Each row is a point. Each copy is the shape, with its points in the same order, turned, moved and blurred by noise. Say if it was mirrored as well.

Shape:
[[.44, .10],
[.42, .18],
[-.31, -.38],
[-.05, -.31],
[-.07, .54],
[-.38, .46],
[-.02, .04],
[.56, .36]]
Copy 1, 8 rows:
[[.31, .52],
[.38, .46],
[-.36, -.08],
[-.22, .12],
[.58, -.12],
[.38, -.35],
[.10, .05],
[.55, .54]]
Copy 1 is: mirrored
Copy 2, 8 rows:
[[.11, .39],
[.03, .41],
[.11, -.51],
[.22, -.22],
[-.54, .19],
[-.64, -.14],
[-.05, -.04],
[-.07, .59]]
Copy 2 is: only turned
Copy 3:
[[-.26, .41],
[-.17, .47],
[.14, -.38],
[-.04, -.21],
[.41, .53],
[.65, .31],
[.12, .12],
[-.22, .66]]
Copy 3 is: mirrored
Copy 4:
[[.05, -.41],
[-.03, -.35],
[.57, .26],
[.42, .03],
[-.42, .14],
[-.27, .49],
[.09, .02],
[-.23, -.44]]
Copy 4 is: mirrored

Shape:
[[.18, .24, -.45],
[-.08, .08, .23],
[-.53, -.54, .25],
[-.27, .02, .05],
[.69, -.01, .14],
[.35, .00, .15],
[.32, -.55, .66],
[.22, -.46, -.48],
[.03, -.16, -.29]]
Copy 1:
[[-.47, .33, -.31],
[.11, .00, .14],
[.40, -.62, -.24],
[.12, .06, -.19],
[-.55, .03, .50],
[-.18, .07, .26],
[.00, -.60, .63],
[-.64, -.28, -.28],
[-.29, -.01, -.24]]
Copy 1 is: mirrored
Copy 2, 9 rows:
[[-.52, .16, -.26],
[.07, -.06, .06],
[.59, -.49, -.32],
[.14, -.01, -.22],
[-.68, -.48, .27],
[-.30, -.27, .15],
[.10, -.88, .30],
[-.40, -.50, -.62],
[-.18, -.20, -.36]]
Copy 2 is: mirrored
Copy 3:
[[-.35, -.12, -.44],
[-.21, .33, .06],
[.54, .30, .15],
[.06, .37, -.12],
[-.60, -.19, .28],
[-.41, -.13, .17],
[-.02, -.02, .74],
[.01, -.49, -.15],
[-.08, -.15, -.26]]
Copy 3 is: mirrored

Shape (11 x 6):
[[-.46, .01, .28, -.25, .58, .02],
[-.25, -.27, .50, -.02, -.37, -.02],
[.26, -.18, -.43, -.33, .15, -.61],
[-.09, -.21, .03, -.35, .22, .37],
[.20, .22, -.22, -.42, .31, -.35],
[.07, -.69, .56, .10, -.34, -.29],
[-.38, -.02, .20, -.58, .16, .10],
[.30, -.01, -.46, -.10, .07, -.65],
[.43, -.27, -.48, .51, -.42, -.75],
[.23, .17, .37, -.35, .07, .08],
[.34, -.47, .19, .24, -.14, -.25]]
Copy 1:
[[-.50, -.08, .06, .15, .34, -.09],
[.06, -.07, .49, .23, -.45, -.03],
[.24, -.68, -.61, -.12, -.17, -.28],
[-.06, -.37, .28, -.25, .23, .07],
[.07, -.32, -.45, -.26, .14, -.45],
[.44, -.44, .39, .61, -.49, -.06],
[-.42, -.26, .26, -.19, -.01, -.19],
[.40, -.42, -.72, -.08, -.22, -.27],
[.93, -.32, -.74, .19, -.62, .11],
[.19, -.11, .28, -.15, .13, -.46],
[.62, -.41, .07, .38, -.24, -.01]]
Copy 1 is: only turned
Copy 2 (11 x 6):
[[-.46, .13, -.13, -.29, .38, .19],
[-.27, -.17, -.14, .01, -.56, .24],
[.64, .31, -.30, -.55, -.11, -.17],
[.01, .09, .19, -.30, .14, .54],
[.19, .54, .00, -.54, .08, -.19],
[-.02, -.58, -.27, -.15, -.66, .06],
[-.36, .31, -.02, -.47, -.04, .45],
[.59, .39, -.34, -.38, -.26, -.41],
[.90, .16, -.49, .21, -.66, -.44],
[-.18, .17, .47, -.41, -.19, .00],
[.29, -.38, -.06, -.05, -.41, -.10]]
Copy 2 is: only turned
Copy 3, 11 rows:
[[-.39, -.23, .12, -.63, .18, .06],
[-.01, .02, -.02, .00, .25, .79],
[.50, -.35, -.18, .09, -.08, -.36],
[-.10, -.17, -.32, -.52, -.23, .32],
[.24, .01, -.14, -.24, -.06, -.43],
[.45, -.26, .20, .08, .16, .90],
[-.22, -.11, -.34, -.52, .27, .18],
[.44, -.19, -.05, .28, -.16, -.40],
[.58, -.22, .16, .92, -.38, .02],
[.17, .34, -.07, -.47, -.02, .24],
[.48, -.18, .22, .14, -.25, .52]]
Copy 3 is: mirrored

Shape (11 x 8):
[[-.94, -.19, .21, .37, .05, .18, -.24, .02],
[.72, .17, .04, .08, .18, .24, .07, -.08],
[-.07, -.27, .02, -.06, .01, -.53, -.37, -.11],
[-.04, -.06, -.23, -.08, -.35, -.05, .40, .55],
[.23, .02, -.55, -.50, .16, -.17, -.33, .46],
[-.07, -.32, .34, -.30, .21, .06, -.27, .33],
[-.28, .65, -.09, .06, .11, .14, .03, .10],
[-.29, -.77, .04, .30, -.24, .04, -.39, .72],
[-.80, -.22, .09, .10, .39, .34, -.12, -.64],
[-.12, -.08, .12, .63, .13, .00, .21, .12],
[.02, .16, -.34, -.34, -.61, .11, -.26, .70]]
Copy 1:
[[-.15, -.48, -.26, -.08, .37, .19, .64, .66],
[.17, .44, .08, .24, -.63, -.28, .05, -.03],
[.03, .04, -.41, -.29, .31, -.07, .03, -.20],
[-.28, -.51, .28, .26, -.17, .16, -.08, -.27],
[-.37, .35, .11, .39, .25, -.02, .10, -.64],
[.37, .04, -.04, .25, .25, .22, .41, -.13],
[-.41, .16, .45, .05, .00, .01, .16, .43],
[.14, -.82, -.33, .41, .37, -.20, .52, -.24],
[-.22, .14, -.55, -.13, .06, .54, .67, .78],
[-.04, -.37, -.01, -.19, -.39, -.19, .46, .23],
[-.32, -.26, .25, .75, .34, -.12, -.31, -.23]]
Copy 1 is: mirrored
Copy 2:
[[-.20, -.65, .56, -.05, .33, .00, -.38, .52],
[.11, .53, -.07, .12, -.49, .01, -.08, -.30],
[.36, -.52, -.19, -.14, -.15, -.38, -.37, -.01],
[-.12, -.06, .01, -.76, -.28, -.22, .34, .23],
[.28, .19, -.72, -.22, .05, -.48, .10, .32],
[.42, .00, -.06, -.33, .10, .13, -.42, .35],
[.04, -.02, .33, .30, -.10, -.28, .35, .44],
[-.37, -.33, -.13, -.85, .03, .02, -.65, .52],
[.11, -.59, .55, .34, .69, .16, -.18, .00],
[-.38, -.32, .22, -.05, -.36, .22, -.09, .07],
[-.03, .32, -.05, -.64, -.07, -.77, .08, .57]]
Copy 2 is: only turned
